Each row is a point. The last column is the point's height on a tilted bowl or saddle (a function of degree 2), plus a little noise. Count its main directions that bend up, bend down and stay straight.

Points:
3.2; -8.9; 0.3; -8.3
-5.2; 5.1; 0.1; -6.1
3.5; 1.2; -4.5; -0.9
2.4; 1.8; -0.9; -1.2
-0.8; 3.7; 2.9; -2.7
0.3; 2.2; -3.5; -0.6
-5.6; -3.3; 5.5; -2.2
5.2; -3.0; 0.8; -4.3
-1.8; 0.7; 2.7; -0.9
-3.4; -1.6; -0.6; -1.7
-7.6; -3.1; 2.5; -5.4
-0.8; 1.5; 5.7; -1.8
0.4; -4.3; 0.2; -1.7
-2.8; 3.5; 3.6; -3.1
-1.1; 2.6; 4.5; -2.2
-0.7; -0.4; -1.3; -0.4
0.1; -1.6; 5.4; -0.8
Directions: 0 up, 2 down, 1 straight

Points:
-3.0; 5.4; 0.1; 1.4; -2.4
-3.8; -0.6; -1.2; -2.2; -2.5
-4.7; -1.0; 1.1; 2.1; -4.5
1.0; 3.4; -3.9; 2.3; 3.8
1.4; 2.3; -0.7; -1.6; -0.7
3.1; -3.8; -2.7; 2.2; -2.8
2.9; -0.4; 0.4; 0.2; -1.6
-3.0; -6.8; -0.8; 3.7; -0.9
5.9; 3.1; -2.0; -0.3; -0.2
-2.6; -5.5; -4.2; 2.4; 2.8
6.0; -0.3; -3.0; -2.1; -5.5
-3.4; -2.2; -2.0; 0.3; -0.6
-1.2; -3.6; -1.1; 1.1; -0.2
3.0; 3.3; -2.4; -3.8; -2.8
-3.4; 0.6; -5.7; 2.1; 1.4
1.2; 0.4; -0.4; 4.3; -1.6
-5.8; 12.7; -2.5; 0.5; -6.8
8.1; 2.1; -2.6; -1.2; -5.4
5.9; 2.4; 3.2; -2.7; -2.2
0.7; 4.5; -1.6; 0.7; 2.1
3.9; 2.9; 1.2; 6.6; 0.6
-1.0; -4.6; 5.0; 2.0; 1.1
1.0; -3.2; 0.8; -3.5; -0.9
-5.5; 0.3; -2.4; 6.4; -9.4
-0.9; 1.5; -2.4; 1.5; 0.1
Directions: 2 up, 2 down, 0 straight

Points, 38 rows:
-1.8; -1.0; 1.4; 0.0; -0.4; -2.0; -0.6
-3.8; -4.6; 0.4; -0.3; 0.2; -0.6; -2.8
-3.3; -2.1; 0.6; -0.4; 0.3; 4.8; -0.6
-0.5; -1.7; -5.5; 6.6; -0.5; 2.3; -6.5
-2.0; -4.9; -2.5; -2.6; 0.4; 3.1; -4.1
-1.0; 0.4; -0.8; 0.6; 4.5; 2.4; 0.1
1.7; -0.2; -0.4; 0.5; -1.3; 1.7; -0.5
3.9; 1.8; 0.7; -4.3; -2.7; -0.2; -2.0
-0.2; 3.1; 7.7; 3.7; -4.1; -3.7; -5.3
1.9; -8.1; 1.1; 3.6; 1.2; 0.8; -5.8
-0.2; 1.8; -2.0; 3.6; 3.0; 7.1; -1.7
-4.9; -1.6; 4.6; -5.8; 2.7; 0.8; -2.8
-0.9; 2.3; 3.6; -1.3; 1.5; 0.3; -0.4
-2.6; 3.9; 2.0; -1.7; 0.3; -6.1; -2.3
0.9; 5.7; -1.8; 1.0; 4.1; 0.7; -2.1
2.2; 2.7; -5.9; 2.3; -2.4; -2.3; -2.2
2.3; -3.3; 2.2; -2.4; 3.9; -1.8; -0.5
-2.7; 2.9; 2.5; 4.5; -2.5; 0.5; -0.2
-1.5; -2.7; 5.7; 2.9; -4.7; 1.7; -3.5
-0.6; -0.7; 1.6; -4.1; 4.2; 3.4; -0.8
0.6; 5.6; -3.3; -3.0; 1.2; 5.8; -3.7
2.2; -0.7; -3.5; 2.7; 2.0; -0.4; -1.0
3.3; -6.8; -1.2; 3.2; -1.7; 4.2; -6.0
0.2; -0.4; 0.7; -2.2; -0.2; -0.9; -0.4
1.0; 2.3; 6.9; -4.8; -2.9; 0.6; -6.0
-4.5; -1.7; -1.6; -2.4; 1.6; -2.2; -2.5
3.7; -1.6; -3.0; 0.4; 0.6; 4.9; -2.0
3.3; -4.7; 0.2; -2.4; 5.6; -4.4; 1.2
-2.3; 0.6; 3.2; 0.9; -0.5; 3.9; 0.7
4.1; -1.3; -0.4; -2.6; 0.1; 3.6; -1.7
1.0; -1.0; 1.6; 4.2; -3.7; 2.2; -2.2
4.4; 3.8; 4.1; -3.7; 5.0; 4.2; -4.4
-2.0; 0.4; 3.2; 5.9; -1.5; 3.2; -1.0
-0.7; 5.5; -9.1; -2.4; -1.8; -2.6; -7.7
3.8; 1.8; 3.7; -2.4; -1.9; -6.1; -2.6
7.9; -3.6; -2.6; 1.1; -13.0; 0.2; -4.2
-5.3; 8.4; -2.2; 2.5; -1.3; -2.9; -4.8
-8.4; -3.6; -0.6; 8.3; 1.8; 4.7; -5.2
Directions: 1 up, 4 down, 1 straight

Points, 62 rows:
-5.2; 1.4; -2.0; 2.7; -3.5; -2.5; -3.4; 0.8; 1.6
1.4; -3.5; -2.0; 2.9; -3.7; 6.7; -4.4; 3.4; 3.4
-6.1; 4.7; -5.8; 3.7; -4.5; -3.0; -0.2; 3.6; 4.1
-4.4; 3.7; -2.1; -5.2; -2.3; 4.0; 2.9; -3.1; 2.9
-2.2; 0.7; -1.2; 2.9; 0.2; -1.9; 2.7; -0.7; 0.6
-3.0; 3.9; -0.5; -2.7; 1.1; -3.4; 7.2; 3.2; 2.9
-1.0; 0.9; 1.2; 1.9; 3.0; 1.6; 2.4; -6.2; 1.3
1.3; -1.6; -1.2; 1.6; -0.9; -2.6; 3.3; -2.6; 1.6
3.5; -0.4; 0.7; -9.5; -2.2; 4.6; 0.1; -1.2; 5.7
3.1; 4.7; -1.3; -0.2; -0.1; 2.7; -1.0; -1.7; 1.3
-4.0; -1.3; -2.0; -1.6; 1.3; -1.8; 1.8; -1.3; 0.1
2.9; 5.5; -2.9; 0.1; -0.7; 8.3; -1.3; -6.1; 4.5
0.0; -2.7; 2.5; -6.1; 4.0; 1.1; 1.9; -2.3; 2.7
-3.3; 0.5; -2.9; 1.9; 11.4; -1.1; 0.0; 1.9; 4.5
3.6; -0.9; -0.6; -0.6; -2.7; 3.6; -1.5; 0.7; 1.1
-2.5; -2.5; -1.1; -2.5; -3.7; 3.4; 4.4; -2.9; 3.3
-3.1; 1.5; -3.1; -4.3; 0.3; -5.8; 0.3; -1.5; 1.5
7.1; 1.2; 0.1; 5.3; -1.8; 0.7; -5.1; -2.5; 2.8
1.2; -1.9; -0.6; 1.5; -2.2; -0.9; 1.1; 3.6; 0.1
4.6; 1.9; -3.4; 3.6; -5.0; -2.7; 0.0; -0.3; 3.4
-2.8; 3.1; -1.0; 3.4; 3.6; 2.1; -1.3; -7.3; 2.1
1.4; 1.6; -1.2; -2.4; -0.3; 2.9; -0.1; 4.2; 1.3
8.2; -4.5; -1.6; 5.0; 8.4; 1.5; -5.2; 0.2; 7.4
-1.5; -1.9; 3.9; 1.2; 8.5; -0.8; -3.1; 0.5; 5.6
6.3; 7.0; 1.6; -5.8; 1.1; 1.2; 3.4; -8.2; 2.9
-3.2; -3.5; -2.2; 3.0; 1.0; -0.9; 0.2; -1.6; 2.2
-1.5; -0.8; 0.6; 4.0; 0.1; -0.4; 5.3; -2.2; 1.9
1.0; -0.4; 3.6; -0.4; -3.8; 6.3; -2.1; -2.5; 3.0
-1.0; 2.7; 0.1; 2.0; 0.8; 1.0; -5.3; -2.9; 1.8
4.9; 6.4; 2.7; 2.8; -0.1; -1.6; 5.6; -0.5; 3.7
-2.9; 3.4; 5.0; 2.0; 2.9; 0.0; -0.9; 2.1; 2.1
-1.0; 1.9; 0.1; 2.1; 2.2; 0.5; 4.5; -5.4; 1.0
0.8; -2.5; 0.1; -3.1; -3.2; -1.6; -1.4; -4.8; 3.2
5.9; -4.3; -2.0; -3.2; 8.9; -3.1; 7.8; -2.0; 5.8
3.4; 5.1; 3.3; -1.7; 7.2; -2.0; -5.6; -4.4; 4.6
6.8; 0.3; 1.0; -4.9; -1.4; -0.6; -2.3; -3.2; 3.1
-6.0; 5.3; 1.9; -2.8; 5.1; -3.0; 2.2; 3.0; 2.5
3.4; -0.6; 8.5; 1.1; -1.5; 6.3; 1.9; -7.8; 3.4
-6.9; -4.6; -2.9; 6.9; -4.7; -3.4; -0.8; 2.2; 4.7
-3.1; 1.9; 2.8; 3.5; -3.7; 1.0; 4.7; 1.8; 1.8
-0.9; -7.3; -3.1; -0.7; -4.3; -4.6; -0.8; -4.2; 8.1
-3.8; 1.5; 3.6; -4.3; -1.6; 4.0; -1.2; 0.6; 2.1
-3.0; -5.3; -5.6; 3.1; -1.8; -2.1; -2.9; 1.7; 3.2
0.5; 3.4; 3.7; 0.5; 0.0; -6.5; -3.8; 1.7; 4.0
-5.5; 0.0; 0.0; -2.3; -2.2; -6.3; 1.1; -1.9; 1.5
-0.2; 1.5; -1.4; -1.7; -4.7; 2.4; 2.5; 0.2; 2.0
-2.5; 0.3; 0.5; -2.0; -5.1; -4.7; -0.7; 4.1; 1.9
-2.7; 0.8; 2.0; -1.2; -1.7; -2.7; -2.1; 1.4; 0.4
-0.7; 2.6; -4.6; 0.1; -2.6; 1.0; 1.7; -6.7; 2.8
-6.4; -3.9; 0.9; -2.0; 3.1; 2.0; -1.1; -0.5; 2.2
-1.6; -1.6; 2.7; -1.6; -1.8; 3.8; -9.5; 4.7; 5.2
-4.7; -1.9; 4.4; 0.1; 0.2; -0.5; -1.7; 2.2; 0.3
0.5; -0.8; 1.1; 2.8; -1.4; 5.6; 1.7; -6.3; 3.8
-1.5; 3.8; 1.6; 1.5; 3.0; -3.8; -2.5; 0.5; 1.9
-0.1; -1.8; 4.5; -4.9; -0.4; 1.3; 0.7; -2.3; 1.7
-3.7; -0.3; -3.2; 0.9; 0.3; -0.1; -0.6; 3.2; -0.2
1.3; 6.7; -2.7; 3.1; 0.7; 4.6; 1.1; 1.9; 3.8
-0.7; 5.3; 0.1; -5.8; -2.1; 1.5; -2.4; -2.9; 3.3
-2.5; -1.6; -2.7; -1.4; -5.2; 1.0; -1.7; 1.9; 1.4
-3.4; 4.6; -0.5; 5.8; -4.7; 8.2; 1.6; 1.7; 7.5
-2.4; 3.2; -1.3; 2.7; 0.9; 5.5; -0.5; -5.9; 2.9
4.6; 0.8; -5.3; -1.4; -0.4; -8.2; 1.0; -1.7; 5.0
Directions: 5 up, 0 down, 3 straight
